Every row gives one point. Examples show where two turns around zero, p and q, send a point. Where does a point land after both, in the order given? Backwards means that the second turn is done in reverse. Each puzzle has new turns, and all numbers are rounded.
In the rows, 128 means zero.

Turn p:
[144 115 114] => [141 112 142]
[167 129 129] => [141 134 164]
[ 95  95 102] => [126  83  99]
[135 163 134] => [139 163 127]
[104 124 124] => [122 120 106]
[121 143 164] => [100 156 127]
Turn q:
[150 161 107] => [ 93 154 117]
[126 121 185] => [166 141 169]
[141 126 108] => [120 132 106]
[123 118 116] => [128 116 117]
[100 115 124] => [131  97 133]
Where do these land?
p, then q: [131 131 135] => [125 128 136]
p, then q: [ 99 110 113] => [133 106  98]
q, then p backwards: [163 116 111] => [100 157 123]
p, then q: [115 130 103] => [128 133 100]
q, then p: [133 153 178] => [103 176 142]

Turn p:
[147 123 168 146 122  76] => [107 103 130 133 101  71]
[107 136 136 119 157 102] => [130 116 133 103 155 102]
[113 130 113 149 159 118] => [136 116 149 137 162 119]
[110 107 106 119 136 107] => [116 130 110 134 163 119]
[154 139 106 112 117 153] => [156 151 113 136 113 149]
[159 115 160 130 130  85] => [122 100 111 133 103  81]
[116 149 107 122 102 154] => [129 168 137 125 125 155]
[117 128 131 118 120 180] => [129 133 132 114 119 180]
[128 126 126 136 109 176] => [126 136 138 135 110 175]
Turn q:
[122  99 150 153 109 106] => [157 124 157 136  98 115]
[113 109 149 123 101  84] => [151 139 150 117 105  84]
[133 158 125 130 119 147] => [109 127 100 130 118 138]
[140 165 120 111 148 161] => [ 91 134  99 120 144 156]
[162 161 110 139 162 143] => [ 88 139 118 159 148 158]
[112 125 130 124 143 106] => [120 123 149 121 136 110]
[ 89  99 120 138 111 118] => [157  93 139 120 124 103]
[125  97 109 114  98 119] => [170 128 117 127 137 106]
[156 140 139 120 160 168] => [107 144 123 123 141 181]
Where do these land?
q, then p: [124 153 129 136 149  98] => [ 99 122 149 111 142 112]
q, then p: [163 126 128 114  96 159] => [165 163 133 149 122 146]
q, then p backwards: [109 146 155 145 168  98] => [ 96 137 159 170 111 119]
q, then p: [152 102 108 116 120 131] => [166 120 137 143 122 122]
p, then q: [125 102 133 101 119 139] => [136 107 105 125 153 129]
q, then p: [126 121 154 160 162 106] => [ 94 103 148 106 101 131]
p, then q backwards: [136 102 107 130 112 159] => [160 136 122 147 132 158]
q, then p: [134 138 111 113 125 161] => [149 137 122 137 152 151]
q, then p: [ 83 162 127 137  99 102] => [ 82 147 100 138 147  96]

Turn p:
[129 147 123 129 166 118 116  88 122] => [127 137 145  94 155 150 116 100 117]
[122 111 118 116 127 153 135 131 163] => [158 113 109 129 129 129 116 140 154]
[ 96 129 122 121 128 107  92 144 147] => [133 115 105  98 107  99 117 118 110]
[112 124 137 104 134 138 140 140 126] => [134 116 134 117 110 138 130 152 134]
[128 115 114 138 119 138 113 112  74] => [ 90 147 120 144 135 152 105 137 103]
[133 151 153 140 106 163 112 123 167] => [140 115 140 147 109 110 102  96 169]
[133 138 132 172 104 132 183  85 114] => [117 140 128 173 136 180 163  92 143]
[160 120 116 101 106 104 159 165 115] => [142 157 134 148 123 109 166 173 117]
[147 147 115 138 161 104 159 158 133] => [122 141 136 103 152 112 178 137 145]
[121  98 150 121 130 123  72 134 119] => [116  98 130 127 126 102  88 135  90]
Turn q:
[126  89 155 116 151 138 136 115 137] => [115 104 143 147 159 113 148 109 137]
[143 152 121  98 124 138 102 108 116] => [125 142 131 114 105 138 115  85 129]
[120 146  83 134 143 127 120 136 126] => [121 121  99 113 123 146  94 136 118]
[ 98  98 148 152 155 104 133 174 143] => [132  94 137 150 158 137 129 181 160]
[122 117 168 103 109 121 122 130 122] => [137 128 173 127 123 120 146 120 145]
[105 121 150 143 118 119 147 156 157] => [133 125 133 121 143 116 149 172 153]
[124 164 115 159 140 127 129 103 104] => [101 156 112 137 117 158 121 134  99]
[152 145 118 114 108 139 107  88 146] => [116 159 115 120 106 102 120  89 130]
[163 138 100 140  98 143  98 114 108] => [141 140 106 139  76 119 114 106 106]
[188 148 135 100 122 132 127 109 124] => [158 164 122 132 126 126 131  74 125]
[111 117  89 141 119  98 148 135 120] => [134 121 128 119 137 119  96 164  97]
[ 86 102 155 136 148 150 169 168 133] => [125  83 135 118 164 141 174 167 136]
Where do these land?
q, then p backwards: [100 153 107 115 154 148 120 139 145] => [ 90 130 111 142 161 150 127 126 123]
p, then q backwards: [131 148 110 163 120 101 134 114 139] => [160 138 141 116 137 154 138 101 138]
q, then p: [133  81 141  83 130 155 120 106 150] => [164  98 129 125 152 157 144 105  86]
p, then q backwards: [113 129 170 146 103 130 145 144 115] => [114 107 151 147 124 153  97 120 108]
p, then q: [141 156 124  91 114 115 137  98 139] => [145 169 124 133 113 137 152  97 129]
q, then p: [117 146 129 145 161 133 140 123  95] => [ 96 122 121 127 124 154 110 143 155]
p, then q: [133  95 133 133 117 119 187 157 109] => [153 107 101 122 152 134 159 174 106]
p, then q: [134 134 176 140 126 109 111 147 133] => [124 133 173 152 140 110 132 147 121]
q, then p: [167 134  87 148 113 135  81 123 147] => [137 174  87 143 127 104 111  94 107]
q, then p backwards: [110 104 103 116 141 135 105 130 110] => [104 112 160 135 134 141 105 119 128]

Turn p:
[145 117 129 108 106 120 152 154 156 125 149] => [147 141 112 116  88 127 121 153 109 134 111]
[142 102 138 124  95 147 140 125 154 126 126] => [148 136 137 136 108 146 101 158 136 130 112]
[ 93 152 136 127 217 129 179 123 138 143  81] => [124  99  95 149 139 191 209  90 132 110 138]
[138 108 137 124 116 128 108 132 158 146 153] => [129 133 138 128 102 115 124 165 137 148 140]
[139 119 126 126 145  96 117  85 131  97 134] => [123 131 142 118 133 100 150 137 154  84 117]
[127 119 132 197 107 103 130 138  62 131 146] => [123  89 167 150 164  84 108 113  72 129 115]
[ 72 120 126 120 143 124 133 145 134 129 100] => [103 116 103 155 119 144 145 100 145 149 107]
[141 161 144 108 117 135 108 115  98 134 129] => [126 144 154  89 145 130 119 106 129 136 143]
[150 136 120 150 113 118 122 144 127 135 105] => [163 130 125 138 149 113 122 124 122 143 127]
[139 113 138 123 148 147 112 142 128 106 146] => [107 117 113 107 140 130 123 161 130 128 129]
[145 117 103 114 118 137 117 124 111 144 129] => [139 118 125 118 121 117  98 119 137 125 151]
[105 172 105 116 109 151 119 109 138 120 138] => [105 183 126 134 129 136 113 107 131 121 147]
Turn q:
[149 128 155 134 120 117 168 114 121 142 129] => [150 139 155 137 162 137 145 114 125 145 135]
[153 114 118 102 115  94 130 109 135  94 110] => [144 120 138 137 129  86 121 104  86 120 120]
[165 113 118 119 115 114 128 108 165 120 105] => [159 119 146 142 112 103 110  90 119 131 114]
[121 155 142 153 172 134  99 157 130 145 148] => [ 99 142 107 143 122 125 142 159 183 136 122]
[140 120 104 145 141 120  93 175 141 144 186] => [160 135  91 143  97 115 139 179 168 110 135]
[126 116  94 130 172 134 115 154 141 144 152] => [139 114  74 125 112 119 136 139 165 130 130]
[ 93 142 142 123 114 158 120 102 128 141 128] => [ 97 108 155 110 122 159 124 129 135 121 138]
[124 104 140 149 152 123  96 187 135 146 151] => [135 139  90 159  96 137 147 175 150 146 118]
[109 151 126 137 104 151 153 127 123 124  97] => [113 151 144  93 135 154 112 111 118 132 119]
[107 144 123 155 116 143 123 100  93 133 111] => [ 92 145 133 126 142 159 114 111 125 104 148]
[116 154 144 127 117 180 136 114  97 110 123] => [ 95 125 147 106 165 157  95 142 127 121 122]
[116 158 146 102 109 119 148 128 101 145 116] => [110 144 155 103 145 127 135 134 110 151 158]
[142  91 122  95 117 114 141 104 123 112 103] => [144 102 129 136 135 115 118  99  78 136 132]
[131 101 117 121 127  91 144 114 159  92 132] => [156 112 127 132 121 101 154 105 100 109 100]
Where do these land?
q, then p: [124  54 120 101 139  82 106 144 133 120 117] => [159  91 144 153 129  87  80 102  95 105 125]
p, then q: [130 136 146 129 144 140  31 124 135 133 149] => [128 113 124 106  94 111 202 156 165 160 136]
q, then p: [130 140 138 131 147 148 150 109 143 122 113] => [128 120 135 136 123 149 147 128 164 123 135]
q, then p backwards: [176 130 109 147 134 143 147 161  93 114 114] => [148 153 100 142  94 154 112 154 140  97 104]
q, then p: [112 137 110 154 133 142 143 116  81 129 141] => [ 88 140  93 121 137 141 133 133 124 103 145]
p, then q backwards: [123 143 118 130 132 100 122 111 142 138 147] => [126 143 126 130 124  87 118 126 133 134 131]
q, then p: [122 142 138 134 136 135 145 186 135 119 116] => [156 141 105 125 125 143 133  90 129 158 146]
p, then q: [138 141 125 154 128 149 134 133 136 163 140] => [138 137 123 142 149 144 130 160 149 118 142]
p, then q: [117 119 105 138  98 129 147 111 138 116 140] => [107 158 140 140 120 126 115 132 120 102 114]
p, then q: [124 117 110  50  99 117 134 116 141 123 143] => [132 123 182  96  87 105  99 128 103 110 136]
p, then q: [122 144 127 125 111 132 141 115 122 132  97] => [119 118 147 140 140 129 109 110 148 123 122]
p, then q: [119 131 191 144 134 120 136 111 136 127 118] => [122 131 140 125 152 160 132 123 129 179 105]

Turn p:
[146 117 134  77 117 103 107 134 123 124 149 107 141 115] => [139 120 120 130  68 131 128 152 131 132 112 124 140 102]
[120 143 123 117 133 164 147 133 137 134  89 113 132 112] => [119 144 140 110 161 162 131 126 112 119 107 129 145 113]
[ 99 161 113 135 132 129 123 123 131 103 140 103  84 160] => [130 131 142 106 127 119 101  89 159  90 158 138 143 127]
[158 152 150 156 133 131 117 110 150 133 153 135 105 117] => [157 133 163 122 128 105 123 107 123 166 143 140 117 131]
[100 106 163 130 133 133 125 156 112 102 120 124 171 105] => [ 98 139 125 174 109 162 138 126 129 132  95 128 140 154]
[136  97 133 129 146 163 107 137 123 127 158 136 108 148] => [120 129 124 136 109 116 100 125  89 119 146 161 111 140]
[163  94  79 108 132 139 174  94 131 143 100 150 146 107] => [126 104  86  87 155 149 162 145  81 143 124  96 107 111]
[159 149 142 137 142 130 141 123 111 101 114 177 142 101] => [136 141 155 136 128 124 182 115 100 135 121  99 109 149]
[117 179 126 125 108 107 108 138 158 136 102 148 123 122] => [153 134 159 149 156 117 152 129 158 117 131 123 142  91]
[ 91 116 130 134 129 135 143 104  84 157 130 118 127 131] => [ 99 126  97 112 144 100 109 121 132 123  94 124 141 149]
[109  90 133 153 146 127 104  89 135 116  82  91 172 136] => [156 114  84 146 148 180 106 107 145 127  82 133 108 151]
[101 111 126 108 125 110 118 136 164 139 137 133 167 133] => [133  91 108 163 128 143 137 148 138 133 128 145 155 116]
[153 129 152 142 115  89 144 104 142 116 146 106 101 185] => [144  92 150  93 108 118 108 133 179 132 151 138  93 150]
[105 125 123 126  86 128 130 157 106 112 122 122 111  85] => [ 79 166 124 140 115 130 136 116 145 132 123 111 132  95]
[151 127 128 103 145 108 142 162 138 167 139 172 109 148] => [125 101 156 136 134  94 128 183 101 120 157 114 128 121]
[135 120 105 131 125 182 127 151  94 133 159 138 121 160] => [105 161 109 111 121 107 124 141  94 101 155 166 125 148]
[131 159 117 164 128  99 120 123 137 131 134 104 117 114] => [156 147 133 125 137 121 114 111 162 151 146 108 140 128]
Turn q:
[ 98 154 141 115 117 152 104 116 112 120 127 143 139  85] => [126 137 150 107 159 130 169 106 109 110 109 110 141 141]
[123 116 107 114 117 132 111 127 109 106 153 144 138 129] => [138 136 115 129 133 127 113 123  88 118 118 114 134 148]
[149 117 116 165 140 145 108 134 118 135 135 106 113 131] => [132 143 115 135 132 136 133 134 117 171 133 133  94 121]
[167 121 145  88 142 118 128 104 128 125 124 114  95 131] => [118 105 136 107  85 131 110 112 134 153  93 142 132 124]
[114  98 156 118 107 134 129 117 145 165 115 145 111 147] => [148  93 129 155 128 159 140 134 152 133 118 145 156 137]
[132 138 118 131 143 105  93 159 139 140 125 129 126 148] => [101 137 107 116 152 140 104 148 136 148 138 134 139 130]
[148 116 173 151 110  88 158 130 153 124 125 132  88  88] => [171 117 153  83  99 161 127 138 178 120 136 127 108 117]
[115 164 128 121  75 152 123 125  52 152 115 119 119 168] => [ 93 138 185 178 128 171 137 111  74 133 147 144 145 134]
[116 112 136 126 180 116 105 127 116 110  92 126 125 113] => [129 141 115  86 134  99 146 133 127 145 122 172 141 133]
[140 151 169 133 138 142 131 132 105 137 113 173 136 159] => [102 134 147 145 130 139 133 109 152 121 137 158 126 184]
[139 128 127 124  90 148 144 138 130 117 143 102 174 148] => [133 124 147 167 124 103 112 117 119 134 156  84 135 131]
[100 110 103 166 122 153 146 139 185 103 144 117  96 126] => [153  81  86 124 138 128 148 152 123 116 157 107  85 103]
[128 119  92  97 155 122 166 126 155 135 102 144 157  92] => [126 132 124 126 119  74 133 167 150  89  89 124 137 114]
[130 137 129 120 161 126 161 141 113 130 152 113 158 120] => [112 166 113 133  96 101 136 118 138 116 137 111 132 124]
[120 138  81 152 123  87 113 106 161 120 155 114 147 133] => [139 137  98 127 165 122  81 121 124 111 130 114 115  79]
Where do these land?
p, then q: [103 113 141 123 159 141 144 113 127 105 128 134 112 167] => [156 102 107 128 126 121 119 105  97 132 133 155 139 152]
q, then p: [134 101 118 119  76 137  91 160 127 120 179 105 124  84] => [142 181 121  77 107 150  86 167 120 128  95 135 145 133]
q, then p: [ 99 129 140 121 155  88 122 129 115 130  79 141 111 163] => [119 102 120 175 127 110 182 133  98 116 137 140 138 134]
p, then q: [139 137 107 157 157 111 116 112 148 152 144 126 121 133] => [124 154 106 134 120 134  93 120 138 161 105 123 122 126]
p, then q backwards: [135 130 116 107 168 117 125 105 122 101 103 150 134 124] => [107 123 128 118  96 154 138 110 132 108 161 139 120 108]
p, then q: [149 133 148 142 165 109 140 139 126 163 149  84 152 101] => [ 97 146 142 169 152 132 117 137 146 179 134 116 158 134]
q, then p: [115 129 151 146  89 135 121 144 161 110 145 133 148 100] => [148 116 138  97  92 160  94 135 117 142 135 136 133 143]
p, then q: [110 131 120  99 174 142 134 132 135 156  89 160 122 154] => [143 156 115  95 105  88 132 124 104 151 151 156 129 158]
q, then p: [133 100 124 164  83 143 144 141 106 120 147 146 133 100] => [133 167 166  89 105 129 112 140 129 131 145 138 104 151]
q, then p backwards: [126 134  97 114 133 103 150 111 135 154 135  99 161 138] => [ 96 129 118 109 113 117  89 150 121 146 127 123 103 104]
p, then q: [152 135 126 139  95 145 104 162 119 112 143 118 152 139] => [ 99 120 141 134 139 154 123 135 136  94 141 102 100 145]
q, then p: [108 138 117 127 155 147 134 106 127 119  66 118 100 143] => [ 80  93 128 159 136 105 149 129 111 132 128  92 117 132]
q, then p: [ 98 162 141 120 156 136 128  85 100 140 111 149 117 144] => [109  95 126 131 156 120 172  86 118 112 116 120 118 149]
p, then q: [149 143 125 120  82 130 145 160 133 106 154 133 103 113] => [130 125 136 121 119 161 150 113 144  89 133  83 145 118]
p, then q backwards: [170 104 148 124  72 135 123 119 139 133 146 124 129 118] => [161 117 121 152 164 133 134 128 121 137 105  95  88 120]

Turn p:
[120 120  98 158 103  89 114 117 132 117 167 101  90 134] => [174 121 144 122 121  96 174 110 111 125 136 159 111 102]
[ 75 143 106 137 105 104  87 124 155 140 118 126 108 147] => [166 142 155 163 122  85 112 113 113 125 119 136 149  92]
[100 113 123 105 136 130 137 147  98 123 116 132 141  81] => [107 129 177 113 112 145 103 135 122 124 120 136 120 160]
[129 113 165 105 161 134 130 122  98 157 115 151 146  95] => [ 89 131 143 128 161 162 106 148 115 150 111 131 132 163]
[114 150 123 161 107  85 135 129 131 125 121 112 138 175] => [158 150  97 121 110 101 115 116 128 142 114 149 113  84]
[165 134 128 115 120 118 110 111 120 120 172 108 101 158] => [143 157 109 129 149 126 190 114 130 121 148 134 123 122]
[135 127 119 139 150 130 129  80 144  97 164 111 111 144] => [126 114 129 104 151 129 175 112 136 117 139 125 137  81]
[149  93 126 109 154 122 129 157 131 140 106 169 144 104] => [102 109 124 127 138 134 104 114 101 123 105 105 122 182]
[127 169 163 184 120 166 143 147 139 142 112 148 162  95] => [ 95  84  98 162 106 141  80 174 139 137 148 149 120 115]
[142  99 134 126 127 152 132 128 134 129 174  99 134 162] => [123 139 109  95 136  99 170 148 131 134 156 114 139 130]
[124 117 113 120 153 150 141 127 104 124 128 146 134 122] => [108 127 143 113 124 152 128 140 113 123 123 100 121 131]
[115 146 102 130 125 102  84 145 125  96 135 108 111 155] => [142 162 132 138  97 108 150  94 110 102 125 146 140 103]
[117 161 120 140  97 138 145 139 128 148 106 157 120 139] => [153 129 120 164 110 135  95 140 133 139 135 108 107 116]
[155 106 167 131 126 164 145 124 124 128  84 131 123 123] => [133 106 100 119 129 170 112 143 142 146 133 118 161 158]
[113 156 131 122 127 100 141 153 160 129 129 109  98 152] => [136 139 126 149 106  97 135  88 152 159 127 128 126 113]
[140 127 101 109 141 136 125 118 125 149 106 112 149  94] => [119 120 146 131 133 134 128 151 148 103  86 125 128 151]
[157 102 158  86 122 156 147 108 128 114 124 155 167  94] => [102 117 125 100 172 160  99 138 151 105 151 115 128 174]
Turn q:
[158  97 167 139 174 126 118  97 129 100 115 119 152 134] => [156 140  98  76 104 128 144 150  92 123 147 150 136 114]
[105 145 127 162 135  98 118 126 138 151 174 175 123 146] => [114 161 139 134 163 138 101 100 115  72 141 105 127 130]
[142 125 141 108 107 151 152  96 149 115 124 178 141 132] => [148 160 123 119 138 143 128 106 127 147  88 130 152  86]
[ 82 129  95 119 134 129 106 110 100 100 126 151 150 130] => [146 118 122 137 165 126 135 118 120 148 163  89 166 131]
[145 145 136 128 139 159 123 132 139 149 116 128 100 114] => [108 149 152 122 119 112 131 148 135 134 103 146 135 144]
[110 161 122 138 108 116 131 127 127 111 152 143 115 113] => [127 127 126 142 158 125 110  92 141 118 126 137 140 147]
[139 136  99 117 110 108 122 132 108 167  65 132 126  81] => [153 131 161 197 101 124 156 139 112 152 115 130 127 159]
[155 122  85  84 126 113 136 114 106 107 136  94 139 178] => [129  61 116 125 154 114 131 140  94 152 120 117 101  90]
[119 102 153 125 122 117 137 174 124 145 122 135  85 111] => [102 135 110 163  87 120 127 141 158  96 117 125 134 135]
[140  69 124 135 132 147 152 165 137 111 132 133 113 106] => [ 92 134 102 130  87 122 171 114 153 125 133 131 132 104]
[ 93 132 119 125 149  97 103  88 143 124 134  74 115 133] => [145  94 113  92 138 119 123 132 108 121 128  96 110 186]
[122 127 147 122 152 123 135 176 154 132 147  85 129 104] => [ 93  95 135 107  83 147 121 126 146 109 138 144 126 152]
[136 156 133 135  87 138 103 139 137 139 123 131 144 126] => [124 147 139 147 144 158 106 132 137 154 127 146 114 140]
[134 111 132 131 110 147 145 125  93 129 153 135 152 144] => [140 124 127 129 153 140 143 136 153 121 141 133 121  84]
[141 163 140 151 133 149 139 117 137 140 101 108 136 167] => [144 143 158 101 126 106  93 145 127 149 129 140  98 120]
Where do these land?
p, then q: [126 157 158 137 128 159 140 126 173 153 135 127 121 100] => [104 155 125 110 105 153 141 107 133  99 154 100 103 140]
p, then q: [129 137 113 106 128 157 153 107 123 121 119 160 129 135] => [107 111 123  92 124 124 135 145 146 144 128 142 122 154]
q, then p: [125 104 116 156 136 101 130 110  90  85  79 112 166 131] => [144 123 111 123 151 122 186 143 118 123 132 133  61 152]
q, then p: [142 134 138 108 152 123 153 121 159 141 143 124 119 135] => [143 144 144 118 130 154 101 116 136 118 129 134 152 147]
p, then q: [143 133 104 182  86 102  92 143 121 131 120 152 154 117] => [111 145  87 180 155  94 148 122 106 133 154 149 137 114]
q, then p backwards: [149 103 116 119 130 134 102 129 129 121  80 121 140 127] => [125 125 140 157 132 140 134 154 101 156 141 123 105 149]
q, then p: [137 142 147 127 115 149 143 140 150 157 149 118 110 168] => [127 125 156 162 117 129 113  96 130 129 130 136 172 138]
q, then p: [109 113 142 114 121 109 138 144 142 157 132 169 105 120] => [138 117 119 121  96 134 109 136 150 102 131 154 150  98]
q, then p: [135 160 143 113 154 122 122 122 129 175 141 152 130 130] => [ 98 147 110 124 109 159 104 122 122 126 146 151 157 133]
q, then p: [123  92 104 114 127 128 102  97 117 104 129 116 167 122] => [116 126 134 103 125 130 164 164 142 140 115  96 102 151]
q, then p: [149  95 129 119 109 116 122 134  63  86 112 113 163 105] => [125  76 115 112 129 113 148 153 101 121 136  99  67 151]
q, then p: [ 90 128 155 152 127 145 146 128 140 147 163  98 100 150] => [129 136 140 133 127 101 138  69 155 116 136 120 169 125]
q, then p: [155 104  87 138 106 104 114  83  85  89  94  86 127 105] => [157 109 104 108 133 136 171 128 101 164  92  92  62 142]
q, then p backwards: [ 75 158 126 132 123 138 127 162 124 144 139  91 104 138] => [122 127 131  93 117 154 163 142 165 136 121 135 154  87]
p, then q backwards: [135 132 107 118 144 121 152 160 145 129 149 143 132 122] => [119 116  95 143 127 118 138 142 148 135 128 106 105 138]
p, then q backwards: [142 121 131 131 166 143 114 140 124 121 141 167 105 124] => [129 113  85 112 138 102 103 141 142 129 142 140 139 121]
q, then p: [111 165 160 110 124 125 125 131 162 114 150 127 103 149] => [129 155 138 140 135 119 113 117 113  91 106 122 177 124]
